Rows are points. The points of each table are mixes of a few directions, plus a little noise. Count the directions of each table, and those that both share. Where both have some left over, give the other angles between the two spaces (their principal angles), to ten degrees, smallest first.

First (4 x 3)
-13, -34, 9
1, -13, 35
28, 77, -48
-14, -32, 5
Second (6 x 3)
2, 7, -11
41, 65, 58
-9, -41, 55
-10, -7, -39
-10, -6, -40
-12, -18, -24
Directions: first 2, second 2, shared 2

First (5 x 3)
23, -37, 32
-34, -8, 26
22, -36, 31
-26, 35, -26
13, 46, -61
Second (7 x 3)
-42, 24, -5
-62, 35, -8
-15, 9, -2
35, -20, 4
17, -9, 2
-26, 15, -3
93, -52, 12
Directions: first 2, second 1, shared 1

First (7 x 4)
-62, -16, -10, -58
13, 15, -12, 30
21, 13, 6, 27
37, -18, -9, 16
35, -10, 24, 6
37, 6, -22, 44
-82, 12, 24, -64
Second (8 x 4)
-3, -14, -36, 2
-60, 22, -14, -20
67, -24, 11, 23
-62, 26, -8, -21
-46, 48, 67, -23
67, -30, 0, 24
9, -11, -18, 4
28, -15, -6, 11
Directions: first 3, second 2, shared 2

First (7 x 6)
-20, 4, -55, -35, -69, 28
36, 5, 4, 15, 14, 30
27, -10, 29, 25, 1, 15
-64, 2, -39, -43, -35, -34
-38, 17, -36, -33, 20, -31
26, -3, 51, 35, 65, -19
32, -15, 45, 36, 5, 12
Second (6 x 6)
34, 52, 3, -10, 40, 5
16, 46, -18, -50, 18, -8
-43, -71, 29, 54, -26, -16
-3, -60, 29, 9, -37, -5
23, 31, -37, 25, 3, 57
-28, 2, -5, -27, 3, -34
Directions: first 3, second 4, shared 2; angles 30

First (9 x 8)
22, -9, 16, -33, 7, 22, 12, -53
-4, 30, -40, 44, -16, -33, -35, 18
-50, -17, 45, -38, 8, 47, 53, -34
81, -10, -8, -9, 13, -16, -33, 25
-31, 26, 11, 4, -3, 26, 3, -6
-22, 5, 25, -19, 5, 35, 20, -23
37, -5, -20, 22, 2, -34, -29, 65
-27, -1, -54, 54, -27, -67, -14, 12
-5, -18, 25, -24, 9, 21, 23, -2
Second (8 x 8)
-29, 53, 8, 17, -3, 34, -19, 9
33, -56, 2, -28, 9, -23, 23, -24
27, -49, -4, -20, 4, -28, 19, -13
-42, 64, -9, 41, -9, 19, -28, 33
-17, 38, 13, 1, 0, 36, -9, -6
48, -95, -20, -21, 4, -71, 30, -9
2, -10, -8, 6, -2, -14, 1, 8
-28, 57, 17, 5, 0, 50, -14, -4
Directions: first 4, second 2, shared 2

First (9 x 9)
37, -52, 36, -61, 12, 56, -3, 11, -4
-43, 61, -40, 73, -13, -68, 5, -11, 4
45, -63, 42, -76, 15, 67, -3, 13, -5
-16, 22, -16, 26, -5, -25, 3, -3, 2
14, -19, 12, -23, 4, 20, -3, 4, 0
39, -55, 36, -67, 15, 59, -5, 12, -6
-36, 53, -34, 63, -11, -56, 3, -10, 4
-17, 21, -14, 22, -7, -22, 1, -2, 2
-23, 33, -22, 36, -7, -33, 2, -7, 1
Second (9 x 9)
57, -28, 31, -62, 39, -19, -15, -6, 15
-26, 24, -12, 33, -10, 0, -1, -7, -6
-16, 54, 1, 46, 27, -36, -34, -44, -3
-10, 17, -2, 19, 3, -10, -9, -11, -3
-3, -13, -4, -6, -13, 13, 11, 13, -1
53, -41, 23, -66, 22, -4, -1, 10, 14
-27, -17, -20, 13, -44, 37, 33, 32, -9
-8, -69, -18, -35, -65, 68, 63, 72, -5
-19, 72, 2, 57, 39, -49, -48, -57, -3
Directions: first 1, second 2, shared 0; angles 30

First (8 x 11)
34, 21, -18, -55, 15, 8, -3, 27, 59, -30, 19
34, 19, -18, -59, 15, 2, -2, 25, 62, -32, 21
-1, -7, 0, -1, -1, -10, 5, -4, -4, -3, -2
-54, -29, 28, 92, -22, -8, 4, -41, -95, 51, -33
14, -32, -17, -40, 6, -44, 31, -3, 24, -26, 9
-19, -6, 11, 33, -7, 2, -3, -12, -32, 20, -11
-7, -6, 4, 16, -3, 0, -1, -8, -16, 9, -6
0, 40, 10, 14, 0, 44, -33, 14, 5, 13, 0
Second (9 x 11)
10, -11, -10, -23, 5, -16, 13, 3, 17, -15, 7
14, -14, -14, -33, 7, -23, 18, 4, 23, -20, 8
-26, 26, 23, 58, -10, 42, -31, -6, -42, 36, -14
-10, 10, 9, 22, -4, 16, -12, -4, -17, 14, -6
1, -1, -1, -2, 0, -3, 1, 0, 2, -1, 1
27, -26, -22, -58, 11, -40, 32, 7, 43, -37, 15
-10, 8, 8, 20, -4, 14, -10, -1, -15, 12, -5
33, -33, -29, -72, 13, -51, 38, 8, 53, -45, 19
-41, 40, 36, 88, -16, 62, -48, -10, -64, 56, -24
Directions: first 2, second 1, shared 1

First (10 x 12)
-95, 20, -1, 17, 6, -38, -25, 26, -83, -9, 68, -95
-16, 4, 4, 13, 2, -6, -12, -3, 5, 2, -11, -4
33, 7, 14, 11, -10, 0, 1, -23, 15, 2, -26, 10
-6, -7, -3, 5, 6, 8, -8, -2, 33, 5, -29, 27
-14, -12, -17, -22, 8, 9, 9, 24, -8, -2, 25, 4
56, 3, 10, -6, -14, 5, 19, -19, 0, -2, -5, 9
1, -7, -2, 3, 5, 9, -6, -2, 34, 5, -29, 29
-21, 4, 2, 9, 2, -7, -10, 2, -5, 0, 0, -12
51, 4, 11, -3, -13, 3, 16, -19, 1, -1, -6, 8
10, -16, -17, -27, 6, 17, 17, 17, 8, -1, 12, 24
Second (11 x 12)
-12, -9, -18, -26, 8, 10, 4, 26, -11, -8, 32, -7
41, 49, 22, 22, -4, -7, 14, 21, 19, 1, -10, -35
12, -6, -6, 21, -10, -14, 1, -13, -2, 9, 0, 19
-47, -1, -13, 10, 4, -10, -43, 19, -4, -12, 11, -27
2, 3, -12, 3, 10, -1, 31, 28, 11, 15, 10, 18
34, 20, 46, 29, -28, -22, -24, -74, -35, -9, -26, -41
-27, -1, -7, 18, 11, -7, 8, 15, 16, 16, -8, 19
-26, -39, 5, -56, 22, 38, 25, -18, -2, 6, -17, 41
57, -27, -20, -40, -16, 26, -23, -11, 20, -26, 0, 29
-17, 3, 15, -20, 6, 10, -5, -4, -14, -9, -2, -24
-16, 5, -11, 38, -1, -26, 7, 10, 1, 17, 7, 10
Directions: first 3, second 6, shared 3

First (10 x 14)
-45, -2, 14, -2, 21, -26, -10, 18, 34, -1, 31, 1, 10, 25
-21, -18, 2, 34, 10, -1, -12, 15, -30, 28, 0, -14, 8, -12
-4, -17, -27, -14, -5, 23, -29, 1, -28, 8, 56, -11, 8, -44
46, 20, 5, -30, -19, 11, 7, -34, 5, -21, 13, -25, -7, -6
44, 20, 37, 14, -11, -10, 27, -29, 7, -3, -48, -32, -11, 26
0, 23, -31, 8, -3, 4, -2, 2, -73, -2, -1, -16, 5, -20
-28, 30, -6, 13, 14, -29, 24, 21, -5, -14, -50, 31, -2, 40
17, -48, -3, -35, -13, 36, -18, -6, 63, 3, 36, 36, -6, -30
21, -39, 11, 1, -10, 23, 3, -3, 44, 14, -24, 34, -11, -10
-30, 31, -2, 11, 15, -30, 10, 14, -18, -11, -12, -3, 6, 30
Second (10 x 14)
2, -3, -2, 1, 4, -2, 9, -2, 1, 13, 8, 2, 9, 0
13, -12, -16, 8, 35, -13, 61, -13, 15, 95, 61, 14, 63, 12
0, -1, 1, 0, -1, 0, 0, 0, -1, -1, -1, 0, 0, 0
3, -2, -4, 1, 7, -2, 12, -2, 3, 20, 12, 2, 14, 3
2, -3, -3, 2, 7, -3, 12, -3, 2, 19, 12, 3, 13, 3
-3, 4, 4, -1, -9, 4, -14, 2, -3, -22, -14, -3, -15, -3
-13, 12, 14, -8, -32, 13, -56, 10, -13, -86, -56, -12, -59, -12
-14, 12, 16, -8, -36, 13, -62, 12, -14, -95, -61, -14, -64, -13
7, -7, -9, 4, 22, -9, 36, -8, 9, 57, 36, 9, 38, 8
1, 0, -1, 0, 0, -1, 1, -1, 0, 2, 0, 0, 1, 0
Directions: first 5, second 1, shared 0; angles 70

First (11 x 14)
26, 57, 26, -20, -33, -15, 35, -5, -14, 19, -20, -11, -16, -10
-31, -95, 9, 63, 58, -8, -49, 21, 59, -28, 23, 39, 42, -17
7, 75, 39, -8, -16, -68, 39, 56, -3, -2, -12, 23, -16, 13
-26, -57, -28, 17, 31, 17, -35, 2, 13, -18, 21, 10, 16, 11
21, 59, -1, -38, -38, 5, 32, -16, -36, 20, -17, -25, -25, 6
7, 32, 12, -9, -12, -18, 17, 11, -6, 4, -8, 1, -9, 4
-13, 6, -14, -6, 6, -11, -3, 20, -8, -10, 7, 8, -6, 22
13, 6, 2, -9, -14, 18, 7, -25, -10, 13, -8, -17, -4, -12
26, 48, 25, -16, -30, -10, 31, -10, -11, 19, -20, -12, -13, -15
-25, -57, -30, 17, 31, 21, -35, -2, 12, -16, 20, 7, 15, 9
-7, -76, -39, 10, 17, 66, -39, -53, 4, 1, 12, -21, 17, -13
Second (10 x 14)
49, 5, -43, 20, -51, -40, 4, 22, -48, 30, 21, 52, 62, -2
-44, -15, 48, -19, 63, 59, 24, -15, 48, 0, 25, -2, -60, 56
36, 4, -50, -8, -36, -55, 3, 7, -29, 18, 10, 22, 38, -30
-10, 2, 16, -16, 37, 29, -21, -14, 28, -4, -8, -7, -25, 14
-5, 0, 14, 0, 19, 23, -7, -2, 12, 2, 2, 6, -9, 20
-18, 4, 26, -16, 50, 40, -29, -20, 37, -11, -19, -19, -35, 12
34, 9, -13, 43, -51, -14, -16, 24, -46, 8, -5, 25, 61, -5
-31, -12, 11, -14, 7, -4, 38, -7, 14, -14, 7, -29, -33, -8
-21, -9, 5, 23, -45, -29, 47, 12, -27, -22, -2, -38, 4, -32
14, 12, -15, -15, 10, -6, -43, -10, 9, -6, -28, -13, 3, -28
Directions: first 3, second 4, shared 0; angles 70, 70, 80
